Rows are points. Each table stands for the endless flat space through its points: a line for two points, a plane for three, and so on. The two share one point or none. Which?
(in the rows, 128 means zero)

First (2 x 4)
[[136 142 122 116]
 [135 145 117 126]]
Second (2 x 4)
[[123 140 115 154]
 [122 133 117 156]]
They share: no point

First (2 x 8)
[[111 105 138 179 123 165 169 126]
 [123  87 156 159 103 167 163 106]]
Second (3 x 8)
[[ 89 130 150 188  87 171 154 140]
 [ 97 117 137 184 110 206 155 121]
 [ 96 119 154 180  94 163 156 138]]
They share: no point

First (3 x 11)
[[130 128 135 141 117 186 136 145 111  82 124]
 [122 122 117 119 103 170 128 143 109  94 130]
 [141 119 142 139 121 194 145 143 111  85 129]]
Second (2 x 11)
[[102 141  96 125  89 161 112 140 102  80 123]
 [104 142  89 127  83 168 114 133  95  72 126]]
They share: [100 140 103 123  95 154 110 147 109  88 120]

First (3 x 14)
[[144 146 111 152 168 161 115  78 143 156 133  74 103 169]
 [144 121 118 146 191 166 105  80 126 175 122  69 113 165]
 [168 166  67 128 140 173 107 118 131 144 137 102 135 169]]
Second (2 x 14)
[[165 144  68 146 133 176 135  95 155 171 111 109  89 163]
 [159 152  82 142 147 170 119  97 143 157 127  95 109 167]]
They share: [156 156  89 140 154 167 111  98 137 150 135  88 119 169]

First (2 x 20)
[[100 138 112  88 150 123 160 168 162 101 146 106 170 112 157 153 149 170
  102 115]
 [132 102  96 128 182 163 200 132 142  89 134 130 162 104 185 109 105 150
   98 115]]
Second (3 x 20)
[[150 142 102 131 135 111 181 129 176  67 157 109 195  90 155 138 118 142
  141  95]
 [110  74  96 109 146 122 122 192 183 107 138 111 178 102 165 153 171 199
   87 139]
 [126 166 102 107 156 132 196 120 155  73 160 103 174 108 161 129 103 133
  123  89]]
They share: no point

First (2 x 24)
[[151 100 169 144 115 124 156 140 151 144 110 146 142 134 126 117 118  93
  107  97 138 100 132 176]
 [171 110 155 158 105 142 152 144 143 138 106 142 146 130 148  99 120  87
  111  81 140  84 112 162]]
Second (3 x 24)
[[134  67 147 181  94 132 183 115 144 126  94 173 139 152 133 100 136 101
   98  77 118  64  95 157]
 [185 114 149 140 115 106 143 192 162 113  87 157 162 139 130 124 108 106
  134  84 151  86 160 201]
 [158  80 140 167 103 113 173 148 151 114  81 174 151 155 131 116 124 111
  117  75 130  62 120 178]]
They share: no point

First (4 x 24)
[[152 130 100  98 172 134 198 126  95 118 134 169  82 111 187 130 142 170
   75 191 183 106  94 106]
 [141 100 118 102 156 123 178 110 111 102 138 165  96  97 160 150 144 189
   94 174 177 113  91 104]
 [110  80 168 161 124 171 148  91 147  95 131 133 144 134 125 114  78 143
  135 156 133 101 104 128]
 [152 142 108 124 161 177 193 143 100 136 145 150  83 125 191 101  94 144
   80 185 177  94  86 122]]
Second (3 x 24)
[[137  78 133 146 128 152 150 116 110 124 164 146 124 103 163 106 120 156
  124 152 172 106  66 106]
 [131 120 124 106 168 137 169 104 155  83 155 119 108  77 153  87  93 172
  135 125 137 101  79 100]
 [137  62 139 166 108 166 148 120  92 142 162 160 124 119 167 128 126 148
  106 174 190 112  68 118]]
They share: no point

First (2 x 24)
[[127 155 164 123  92  99 136 102 159 157 148 150 134 132 120 120 160  84
   92 102 130 132 123  85]
 [124 188 167 132 116  99 145 105 183 130 121 132 167 144  93 111 184  96
  107 117 127 150 141 109]]
Second (3 x 24)
[[139 177 131 114  95  91 150  64 177 127 139 162 156 122 102 116 160 105
   82  98 126 123 113  64]
 [163 168 149 144 119  70 123  88 159 136 151 138 150 125 111  92 160  75
  109 125 111 132 125  97]
 [106 159 158  96  68 118 156  91 180 157 130 159 153 128  96 134 175 111
   76  80 132 132 131  76]]
They share: no point

First (4 x 24)
[[ 61 189 148 182  70 105 129 166 129 109 176  61 168 218  59 110 113 128
   98 119 120 122 174  98]
 [ 88 159 145 100 114 177 135 154  61 121 109  77 174 124 127 163 137 102
  100  88 172 124 164  83]
 [127 161 131 110 134 187 125 141  64 120  82 109 134 103 116 127  89 146
  119 141 152  93 145 120]
 [ 75 172  92 170 107 151 117 176 122 147 137 133 119 176  68 117  67 165
   81 151 118  73 151 125]]
Second (4 x 24)
[[102 182 117 132  88 140  93 154  65 106 136 117 107 173  92 103  91 139
  126 140 129  78 145 112]
 [127 195 135 150  77 153  97 143  64 129 109 116  98 188 112 124 112 140
  133 154 140  61 167  94]
 [119 180 151 164 107 179 139 149 103 160  89  91 145 163 113 156 125 145
  100 143 158  82 188  87]
 [ 67 149  95  82 133 121  77 183  62  63 201  98 128 138  46  48  74 150
  115 104 132  95 117 132]]
They share: [ 91 170 125 142 109 157 125 159  95 126 123 101 143 153  91 126  95 141
 100 131 138  98 156 111]

First (2 x 24)
[[111 166 143 132 136 143 103 109 142 123 122 134 157  83 151 165 133 104
  148 120 131 139 162 116]
 [104 166 135 140 128 145 110 112 138 124 112 133 162  77 161 168 133 110
  138 123 124 130 156 116]]
Second (3 x 24)
[[ 89 139 169 151 146 149  73  95 168  95 111 129 134 110 114 169 142  67
  186 131 171 145 176 116]
 [117 191 157  79 118 137  97 131 128 107 123 141 162 110 142 165 130 123
  154 139 111 137 172 116]
 [108 137 160 163 157 155  88  86 167 122 138 135 135  83 124 150 145  63
  175 112 186 167 166 104]]
They share: no point

First (5 x 24)
[[139 190  90 188  74  77  65 134 149 150 146 144 149  70  86 144 158 143
  132 132 217 149 159  76]
 [127 161  78 117 108  95 110 117 141 163 141 129 150 102 110 105 162 110
  115  99 179 164 111 139]
 [156 187  83  91 135  55 141 111 151 196 168 131 154  97 105  78 144  86
   98  45 134 132  89 114]
 [114 185  78 112 116 113  91 132 119 166 128 121 184 126  83 130 185  85
  135  95 197 172  99 154]
 [114 107  57 115 101 107 115  87 155 142 146 139 118  87 155 100 140 130
   96 125 188 184 117 148]]
Second (3 x 24)
[[141 158  82 114 118  90 117 106 161 155 131  94 161  90  95 109 154 134
  131 123 152 166 126 145]
 [149 154  74 127 115  70 109  95 158 172 127 101 161  77 111 102 160 138
  131 116 131 170 134 145]
 [137 160  92 136  88  82 115 128 143 169 133 134 131  92 117  81 172 132
  113 101 164 158 128 139]]
They share: [135 161  93 128  94  90 118 128 147 161 134 125 136  96 108  88 167 131
 116 107 169 158 125 140]

First (5 x 24)
[[168 156 143  83 126 113 136 153 180 126 113 107 176 148 123 104  97 121
  118  75 138 151 173 131]
 [139 185 150  66 241 160 214 194 106 161 114 125 175 113 171  79 169  80
   46 175 128  99 140 136]
 [109 156 119  97 187 129 161 157 145 159 112 147 139 157 134  81 136 105
   65 122 147  87 128 120]
 [ 91 172 106  94 190 137 169 151 139 169  99 153 123 164 141  70 152  97
   62 124 145  82 124 114]
 [141 107 136 118 151  99 111 158 181 130 140 138 163 160  93 112  79 136
   87  91 164  94 128 123]]
Second (4 x 24)
[[109 143 160  77 176 124 158 139 143 148  83 105 188 153 100  88  95  90
  108 115 167 145 157 134]
 [212 209 108 140 199 128 123 181 181 135  79 168 133 129 144 122 122 153
   73 143 142 116 101 101]
 [134 173 148  78 176 134 175 196 151 140 105 117 170 166 154  74 118  86
   95 122 141 117 137 153]
 [ 99 131 152  51 150 132 176 159 139 146 139  95 182 153 124  76 125  80
   94  91 141 111 173 140]]
They share: [142 161 136  86 170 130 155 166 155 142 113 123 164 144 130  94 122 108
  87 112 143 115 145 125]

First (5 x 24)
[[177 122 140 201 150 122 150  90 172  96 125 154 160  96 158 128 107 151
  156 198 200 122  93 169]
 [113 129 209 159 158 121 146  70 161 158  51 111 138 122 127 150 124 124
  197 147 148 154 126 173]
 [140  70 180 125 153 129 187 108 156  75  85 130 172 178 125 141 114  99
  218 182 137 121  96 166]
 [163 115 165 140 138  97 163  92 165 127  95 164 158 133 113 158 102 106
  168 138 147 105  90 149]
 [208 147 132 159 126  70 149  90 162 143 126 204 155  88 114 156  92 134
  111 121 171  91  68 140]]
Second (3 x 24)
[[152 123 162 178 158 104 163  93 156 139  99 149 169 128 118 163 100 132
  154 160 163 123  98 156]
 [167 115 157 151 139 114 151  80 175 118  97 160 146 109 132 139 112 115
  164 144 153 109  91 162]
 [168  95 138 146 142 144 143  61 196 107  95 161 133  92 142 123 124 100
  154 128 127  95  86 176]]
They share: [163 122 163 159 143 104 156  88 165 126  98 157 155 118 126 149 106 123
 164 152 162 116  94 157]

First (2 x 24)
[[148 108  98 124 103 124  93 100 124 154 103 154 143 149 161 108 129 132
  131 161 118 161 138 119]
 [144  84  90 128 123 124  85  64  96 178  95 114 167 177 145 108 109 148
  151 169 142 133 162  87]]
Second (3 x 24)
[[142  95 121 166 106 131 107 103 103 149  76 118 150 192 162 134 137  94
  172 177 151 131 109  80]
 [170 103  84 104 125 133  93  88 152 213 113 175 155 121 155  88 114 150
  141 133 102 176 151 112]
 [150  99 119 174 120 135 127 121 117 169  78 124 160 182 172 138 151  86
  194 173 161 137  97  60]]
They share: no point

First (3 x 24)
[[131 150 161 129 161 170 101 153 137 138 133 184 104  84 105 176 119 153
  145 147  90 126 141 116]
 [115 154 125 113 157 194  81 117 121 154 165 148  76  76 121 144 131 113
  165 171  58 142 177  88]
 [124 148 119 111 150 186  79 125 130 154 175 140  85  86 111 134 135 118
  164 174  63 142 170  81]]
Second (3 x 24)
[[139 155 128 133 142 205  70 124 125 102 153 184  95  68  90 146 126 160
  132 164  68 132 121 115]
 [107 187 108 109 110 189  58 120 113 142 125 220 111  88  98 162  90 124
  172 148  72 100  97 131]
 [125 144 153  95 138 148 106 166 136 177 127 176 122 103 111 168 109 113
  187 142 111 118 138 107]]
They share: no point

First (2 x 24)
[[ 87 156  74 145  79 108 137  87  89 157 105 147 154 115 127 103 126 169
  120 108 175 114 144 112]
 [ 99 165  92 175 109 117 158 105 107 148 138 141 169 124 151 109 102 145
  141 138 151  93 114 124]]
Second (4 x 24)
[[ 85 159 117 204 121  84 166  96  78 161 121 112 164 126 131 124 113 175
  132 131 169 111 114 144]
 [152 135  77 164  79 108  91 130 142 133 173 155 134 169 120 101  99 171
   94 156 188  73 126 129]
 [145 137  86 174  87 101  99 126 133 137 168 147 136 167 119 106 100 175
   96 155 188  78 123 135]
 [105 165  55 126  77 144 136 102 124 141 133 174 164 116 155  90 107 131
  136 125 149  89 134  96]]
They share: [ 95 162  86 165  99 114 151  99 101 151 127 143 164 121 143 107 110 153
 134 128 159 100 124 120]

First (2 x 24)
[[156 105 157 122 101 150 109 155 169 138 116 117 178  93 140 122 150  92
  159  99 159 119  84  77]
 [161 110 158 128 104 144 112 155 164 134 106 114 174  94 140 123 158 100
  163 110 150 122  94  87]]
Second (3 x 24)
[[186 159 155 151 163 152  84 171 171  91 106  88 142  94 101 141 159 109
  194 118 133 131  93  86]
 [156  93 153 133  73 118 137 154 144 167 102 133 186 104 172  94 187  99
  144 127 146 116 121  95]
 [168 132 158 129 123 133 113 158 152 124  91 115 167 107 131 124 166 103
  178 136 131 115 100  90]]
They share: no point

First (4 x 24)
[[ 94 133  96 115 160  86 108  79 123  71 131 183 121  84  80 115 153 180
  146 113 153 146  97  94]
 [141 116 132 131 120  76 115  91 137 103 131 148 110  88 102 135 112 139
  148  85 121 134 108  81]
 [104  81  78 153 104 120 167  73 178 153 134 158 123 131 103  95 104  77
  153  51  89 152 161  92]
 [ 97 124  96 145 118 122 126  91 168 125 128 165 142 117 101 121 111 102
  125  83 117 152 136  97]]
Second (3 x 24)
[[130 139 146 158 101  93 139  98 176  82 113 159 105  95  77 109 101 127
  126 121 119 156  85  82]
 [110 129 130 132 103 113 121  90 140  82 133 177 139  81  91 133 111 141
  140  89 137 132  87  94]
 [135 141 144 164 107  86 139 101 186  91 108 150  97 104  78 105 100 119
  120 127 112 164  95  79]]
They share: [115 130 116 137 122 102 112  95 152 109 128 159 132 101 101 133 113 124
 129  91 125 144 118  91]

First (2 x 24)
[[117 167 111 124 136 182 141 151 141 165 123 140 172 139  98 160 148 115
  142  79 149 106 132  93]
 [141 158 105  94 154 161 111 139 132 141 111 140 160 112  89 130 127  97
  136  94 176 103 102 111]]
Second (6 x 24)
[[ 82 188 117 106 108 158 142 211 149 118 141 121 139 114  82 186  98  40
  217  95 206 115 153  97]
 [123 193  57 130 151 178 120 148 138 138 127 146 111  96  75 140 129  71
  168  73 128  94 123 158]
 [118 229  88  46 137 208 103 180 201 170 181  88 185 101 127 176  89  89
  218 102 162 115  80 101]
 [146 135 148  86 140 163 114 113 130 164  89 150 188 154  95 132 140 130
   93  95 176 103  88  91]
 [169 194  70  96 194 208 118 168 166 147 182  75 204  80 141 151 113 142
  176 101 161 147 128  68]
 [137 169 121 132 120 177 118 106 129 133  88 156  97 156  62 147 111  88
  114  75 127 109 117 172]]
They share: [133 161 107 104 148 168 121 143 135 149 115 140 164 121  92 140 134 103
 138  89 167 104 112 105]

First (3 x 24)
[[152 161 125 134  76 143  92  92 148 198 113  83 146 101 189  93 198 118
  150  93 123 183 121 128]
 [150 184 105  95 115 102 159 137 113 148  73 118 109 142 167 142 144  97
  185 119  96 149  99 162]
 [162 157 117 122 100 117 126 122 122 172 103  85 130 121 167 121 174 106
  158  95 117 179 111 144]]
Second (3 x 24)
[[171 157 153 172 112  92 139 144 153 184  55 117 118 122 167 126 118 109
  161 139 103 208  77 134]
 [146 158 121 123 101 103 130 133 129 162  87 100 114 127 156 129 154  99
  164 115  99 176 104 142]
 [143 161 109  92 100 120 135 116 109 160 107  89 114 122 155 134 178 109
  169  95 107 156 125 146]]
They share: no point

First (6 x 24)
[[153 102 136  52 163 170  85  79 153 131 136 111 126  91  87 173 104 108
   91 138 154 119 122 174]
 [136 165 108  90 177 149  65  95 118 136 140 125  95 123 144 132  79  71
   64 156 170 130 110 125]
 [199 151 162 114 212 150  59  39  90  78 157  65 124  97  85 163 129 120
   67 203 192 108 134 141]
 [130 138 110   8 174 165  91  59 139 123 117 135 153  65  98 162  96  67
  140 137 180 147 118 140]
 [220 133 132 102 167 147 146 138 150 165 175  92  73 139 166 109  69  93
   70 107  69 198  83  69]
 [175 151 128 152 185 142  40  84  78 119 128 111 128 129 111 172 110 113
   59 208 187  98 145 162]]
Second (7 x 24)
[[207 147  73 101 171 147  72  67 128 127 173 124 227  24 103 171  80 124
   43 201 215 138 194 154]
 [135 105 100 115 160 142  95  99 118 116 142 161 120 137 136 185 110 106
  106 154 132 145  95 180]
 [171 115 137  84 166 156  95  84  74 180  35 108  88 155 114 103 147  63
  152 117 127 180  82 108]
 [188 163 129 108 159 127  86  63 173 163 149 120 179  67 101 171  10  98
    5 164 160  50 122 149]
 [168 130 169  76 135 179  56  87 111 158 122 101 139 127 156 154  99  46
  120 160 158 160  56 125]
 [128  98 144  76 129 151  85 105 141 133 131 157  76 161 135 174 107  85
  146 123 107 142  51 170]
 [175 180 143  69 173 189  48 125 102 122 180  99 174  94 172 193  69  52
  113 209 192 170 128 102]]
They share: [169 139 114  90 170 150  86  96 114 141 124 128 136 109 121 160  93  90
 103 158 153 144 125 135]

First (4 x 24)
[[107 145  76 111 163 166 111 100 133 120 153  95 134 156 176 156  97 146
  111 187 120 116 141 138]
 [ 91 160  70  69 142 189 157 136 130  84 165 163 174 193 184 200  76 209
  143 184 105  89 141 197]
 [121 155  61 102 173 193  94  99 150 118 139  83 118 166 149 176 124 139
  122 203 106 115 154 143]
 [ 81 131  50 127 193 180 109  64 177  88 143 113 116 156 188 162  83 148
   81 239 120  88 175 146]]
Second (4 x 24)
[[148 138  80 113 168 156  96 124 125 128 214  61 134 222 177 183 112  97
  120 183 151 153 132 138]
 [129 162 131 110 127 140 138 106 160 174 187  38 163 203 198 215 126 135
  156 168  82 124 150 121]
 [106 152  91  85 158 159 124 109 129 148 165  66 140 172 163 176 106 146
  132 161 120 119 119 110]
 [ 78 139  45  51 197 181 106 115 104 118 151  88 110 152 127 144  86 149
  105 159 166 111  86  91]]
They share: no point
